Each row of a before or after table is a point. One or more steps were done to the points. Then noise was added and the rows were shuffled. The steps act on how far a point lies along the listed directions, d1 being the first. Name the steps. A step turns or swaps two directions, mirrors them in a line or flattens them onto one, adds a multiple of one to another, or multiplies one. Angles are multiples of 10 degrees, from the lower direction toward the higher: turns from -170 to 170, lines from 10 to 170 but not 90. Use the fewest steps. Two steps may share a direction if one is a turn and the other turns, adds or multiplies; they go together, in the order done. Otherwise the lowest direction goes first.
(in the rows, 128 means zero)

Directions:
(1): [88 93]
(2): [ 93 168]
Before (14 x 2):
[[181  85]
 [146 174]
 [161 113]
 [155  79]
 [ 82 142]
 [165 126]
 [117  88]
 [114 131]
 [161 106]
 [136 223]
 [143 122]
 [118 128]
 [193  90]
 [184 174]]
After (14 x 2):
[[ 97  93]
 [138 120]
 [ 86 197]
 [ 56 124]
 [105 189]
 [160 158]
 [144 118]
 [110 170]
 [118 143]
 [102 150]
 [126 192]
 [ 71  50]
 [105 151]
 [160  92]]
Steps: turn d1 and d2 by -150 degrees

Directions:
(1): [ 92 120 193 136]
(2): [ 97  69 107 101]
(3): [ 75 172 107 108]
(4): [152 137 151  62]
Before (12 x 4):
[[118 147 150 202]
 [128 161 146 131]
 [ 82 114 130 128]
 [151 150 155 149]
 [131  61 120 183]
 [152 145 138 151]
 [134  96 202 168]
 [109 149 121 156]
 [ 63  86 173 131]
 [159  71 110  99]
 [ 61 116 103 151]
 [ 91  89 100 130]]
After (12 x 4):
[[100 130 161 190]
 [123 148 145 172]
 [115 122  48 232]
 [114 122 195  96]
 [165 173  94 159]
 [116 118  91 176]
 [ 86 129 115 243]
 [123 111  97 134]
 [ 87 141 126 230]
 [143 128  86 117]
 [139 142 101 117]
 [147 187 143 189]]
Steps: turn d1 and d2 by -120 degrees; multiply d3 by 0; multiply d4 by 2

Directions:
(1): [141 177 190 199 124 126 141 152 110]
(2): [152 168 115  84 194 142 157 160  84]
(3): [131 108 123 129 109 187 164 196 175]
Before (11 x 9):
[[115 118 121 131 113 106 119  95 142]
 [126 115  98  81 153 145 155 142 127]
 [129 135 133 119 134 113 125 117 109]
 [117 122 119 109 134 150 133 152 127]
 [142 160 167 167 132 117 142 147 108]
 [128 115 123 146 112 126 114 135 136]
 [124 134 146 158 120 138 140 134 140]
 [121 135 160 161 111 125 126 140 120]
 [124 122 144 163 128  86 108  88 113]
 [130 123  94  53 178 147 150 175 123]
 [136 124  91  67 155 148 148 160 126]]
After (11 x 9):
[[161 166  86  15 242 190 203 247  93]
 [160 154  88  42 201 186 189 219 106]
 [143 136  97  64 185 173 186 187 114]
 [120  99 129 160  88 126 107 129 156]
 [111 117 149 180 113  32  66  19  97]
 [142 159 153 147 146 115 142 143 100]
 [119 115 143 162 101 150 143 140 163]
 [111 118 156 165  93 122 117 130 135]
 [130 148 135 113 150  95 117  96  86]
 [125 128 116 103 143 174 154 187 131]
 [104 108 132 155  89  78  96  58 147]]
Steps: multiply d1 by 0.7; multiply d2 by 2.5; multiply d3 by 2.5

Directions:
(1): [181 170 140 142 170  76 154 102  98 144 174  74 138  79]
(2): [187 110  83 143 111  99 125 161 127 193 104 143 198 164]
(3): [199  90 118  95  74 139  80 112 110  58 156 111 138 120]
(4): [118 118 154  54 128 172 133 117  41 186 136 131 134 135]
(5): [135 113 166 100 204 134 112 134 134  87  60 125 192 107]
(6): [101 145 109  47 103  96 167  76 189 127 139 116 168 141]
Before (14 x 14):
[[178 143 101 187 109 124  94 115  82 118 164 104 104 105]
 [160 118 116 157 100 118  97 116 111 106 179 103  81 108]
 [103 100  98 115  82 131 104 112 211  58  96 163 166 159]
 [150 123 143  57 134 108 154  91 155  96 135 125 166 118]
 [136 121 148  69 151 144 152 109 104 175 111 139 173 125]
 [166 122 110 147 112 133 138 104 130 107 146  81 100  89]
 [110 102 149  44 120 162 138 103  86 122 141 130 145 117]
 [175 139 146 158 126 144  94 148 100  89 153 111  91 109]
 [142 143 129  62 128 113 130  91 100  90 156  99 154 137]
 [111 117 160 113 161 137 157 114 115 148 126 135 125 123]
 [160 111 103 189 114 119 101 172 225  73  92 158 162 160]
 [141  91 135 174 139 116  84 147 176  32  67 167 170 154]
 [114 100 139 135 164 128 105 124 196  69  76 147 155 128]
 [152 150 138 162 142 131 106 131 128 128 156 114  63 100]]
After (14 x 14):
[[175 131  95 162 110 116 150 113 128 147 150  84 111  97]
 [124 128 153  55 130 140 153  88  73 133 172 106 134  96]
 [129 114 152 131 166 122 106  99 182  45 111 119 135 102]
 [136 118 162 109 168 127 154 110 106 141 131 122 139 111]
 [159 136 106 177 108  97 119 122 109 151 185 100  84 114]
 [158 125 130  65 119 102 155  93 152 113 144 128 165 124]
 [187 157 136 176 130 123 111 149  94 125 168 103  94 108]
 [114  99 112 180  92 153  92 169 236  43  88 176 124 169]
 [130  98 139  59 126 162 134 119 112 161  94 160 175 144]
 [124  99 147 170 126 126  84 129 170   7  94 159 128 142]
 [ 75 128 122 117  94 133 118  84 205  34 133 141 115 128]
 [154 150 114  76 120  99 140  96  99 122 166 100 156 146]
 [179 165 133 173 160 104 119 131 120 154 163 100  81  90]
 [166 139  80 200  97 122 101 137  94 158 145 127 115 134]]
Steps: multiply d2 by 2; turn d1 and d2 by 60 degrees; turn d3 and d5 by -30 degrees; multiply d3 by 0.7

Directions:
(1): [159 144 165 120 157 155 156 219 114 151  71  92 166 150 164 103  79  87
 166 135]
(2): [124  99 102 120  80 167  96 188 106  89 105 160 207 105  85  87 150 158
  79 117]
(3): [138  40 154 121 119 123 157 116  26 134 172 120 129 158 158 104 141 164
 153 163]
Before (9 x 20):
[[125  70 121 132 106 136 117 109  72 107 145 152 151 129 126 105 161 166
   90 144]
 [120  71 139 120 118 116 144 100  64 122 184 157  96 145 133 129 154 167
  117 138]
 [161 131 147 116 145 162 139 193 118 126  96 114 174 127 143 102  92 107
  139 123]
 [120  89 115 126  84 121 103 101  87 104 170 134 131 121 114 120 178 154
   99 135]
 [143  69 142 117 106 149 149 159  48 124 129 110 167 150 154 107 131 144
  148 141]
 [ 95  99 133 136 116 103 110  68 102 130 167 141 114 114 132 147 155 152
  116 138]
 [125 124 117 127 128 140 110 129 129 121 130 139 123 131 126 136 140 137
  123 114]
 [142  42 169 123 128 150 172 157  32 148 150 116 140 146 152  81 125 159
  164 171]
 [104 107 110 140 101  92 117   7 132 107 199 158  58 121  96 177 169 179
  109 133]]
After (9 x 20):
[[140 150 126 127 125 172 111 201 135 113  60 137 196 118 119  94 119 114
   87 122]
 [146  58 135 113 114 142 137 132  58 110 159 136 164 130 138  94 136 161
  121 141]
 [124 133 120 123 122 144 108 137 138 122 121 137 129 130 122 133 137 130
  127 112]
 [152 107 175 122 146 169 169 224  85 156  85 104 173 141 150  82  90 115
  167 152]
 [142 170 119 121 105 156  95 199 152 108  78 118 172 106 109 113 128  94
   99 112]
 [111 186 149 131 146 125 108 145 172 148  89 117 140 111 136 147 102  93
  131 114]
 [131 246 131 136 154 123 122 124 246 135  73 116  94 112 112 182  91  73
  137 102]
 [150 100 140 119 110 170 145 199  73 124  86 105 195 143 149 101 118 119
  146 129]
 [142 179 153 119 162 149 142 203 149 134  76 132 133 136 140 129  94  89
  131 110]]
Steps: swap d1 and d3; multiply d2 by 1.6
